Each point is reached from the start by the listed moves, each made once or not at all, plus a little noise. Say if it took an odd or an even number of moves. Then give how often each move was made.

Moves:
(1): [ 0.55  0.38 -0.16  0.14]
(2): [-0.48  0.73  0.14  0.13]
Start: [-0.22  0.05 -0.28 -0.11]
Points:
[-0.71  0.82 -0.15 -0.01] => odd (0, 1)
[ 0.33  0.43 -0.46  0.07] => odd (1, 0)

Moves:
(1): [-0.20 -0.04 -0.33  0.03  0.08 -0.04  0.02  0.15]
(2): [ 0.21 -0.81 -0.06 -0.51  0.12  0.01  0.41 -0.44]
(3): [ 0.09  0.16  0.01  0.50 -0.17  0.00  0.51  0.10]
(4): [ 0.18  0.09  0.50  0.15  0.45 -0.31  0.23 -0.11]
(5): [-0.08  0.12  0.54  0.69 -0.52  0.46 -0.10  0.19]
(6): [ 0.23  0.72 -0.05 -0.19  0.63 -0.05 -0.22  0.39]
Start: [-0.06 -0.14 -0.07 -0.23 -0.38 -0.03  0.37 -0.13]
Points:
[ 0.49 -0.03  0.87 -0.07  0.31  0.08  0.70 -0.09] => even (0, 1, 0, 1, 1, 1)
[ 0.14  0.23  0.98  1.11 -0.63  0.14  1.02  0.06] => odd (0, 0, 1, 1, 1, 0)
[-0.14 -0.03  0.47  0.47 -0.90  0.42  0.29  0.06] => odd (0, 0, 0, 0, 1, 0)

Moves:
(1): [ 0.01 -0.16  0.13  0.55 -0.12  0.30  0.11  0.20 -0.20  0.04  0.21 -0.26]
(2): [-0.10 -0.24  0.00 -0.18 -0.10 -0.26  0.18 -0.24 -0.16 -0.12  0.01  0.14]
(3): [ 0.37 -0.02  0.30 -0.15  0.37  0.02  0.44  0.63  0.16  0.21  0.04  0.04]
(4): [-0.35  0.02 -0.14 -0.32  0.27  0.01  0.23  0.22  0.00  0.00 -0.36  0.00]
(5): [ 0.02  0.07  0.05  0.30  0.27 -0.01 -0.82 -0.27 -0.11 -0.13 -0.25  0.37]
(6): [ 0.04 -0.02  0.40  0.04  0.01  0.01 -0.27 -0.02  0.16  0.29 -0.08  0.18]
(7): [-0.13  0.46 -0.13 -0.45  0.13 -0.39 -0.21 -0.22 -0.12 -0.07 -0.52  0.28]
(8): [ 0.00  0.01 -0.25  0.01  0.63 -0.64 -0.50  0.56 -0.05  0.50 -0.38  0.42]
(9): [ 0.03 -0.02  0.02  0.06  0.16  0.02 -0.14  0.17 -0.17  0.23  0.16  0.19]
(10): [ 0.03  0.01 -0.12 -0.12  0.07  0.01  0.14 -0.06 -0.12 -0.02 -0.02 -0.24]
(11): [ 0.19 -0.07 -0.06  0.09  0.10 -0.02  0.34  0.25  0.13  0.31  0.05  0.09]
(12): [-0.23 -0.11 -0.10 -0.07  0.25 -0.46  0.24 -0.10 -0.02 -0.03  0.07  0.13]
Start: [ 0.33  0.06 -0.15  0.19  0.11  0.39  0.06  0.23 -0.05  0.11 -0.01 -0.04]
Points:
[ 0.18  0.26 -0.53  0.64  1.38 -0.84 -0.77  0.62 -0.42  0.72 -0.84  0.98] => even (1, 0, 0, 0, 1, 0, 1, 1, 0, 0, 1, 1)
[-0.18 -0.19 -0.13  0.41  1.15 -0.39 -0.10  1.08 -0.17  0.90 -0.53  0.42] => odd (1, 0, 0, 1, 0, 1, 0, 1, 0, 0, 0, 1)
[ 0.60  0.32 -0.11  0.15  1.11 -0.35 -0.12  1.45 -0.25  0.78 -0.68  0.42] => even (1, 0, 1, 0, 0, 0, 1, 1, 0, 0, 0, 0)
[-0.39 -0.02  0.02 -0.17  0.74 -0.42  0.19  0.25 -0.55  0.46 -0.53  0.63] => odd (1, 1, 0, 1, 0, 1, 1, 0, 1, 0, 0, 1)
[ 0.49 -0.45  0.08  0.24  0.78  0.49  1.23  1.48 -0.31  0.80  0.10  0.17] => even (1, 1, 1, 1, 0, 0, 0, 0, 1, 0, 1, 0)
[ 0.53  0.12  0.60  0.31  0.68  0.08 -0.50  0.32 -0.34  0.33 -0.61  0.72] => even (1, 1, 1, 0, 1, 1, 1, 0, 0, 0, 0, 0)
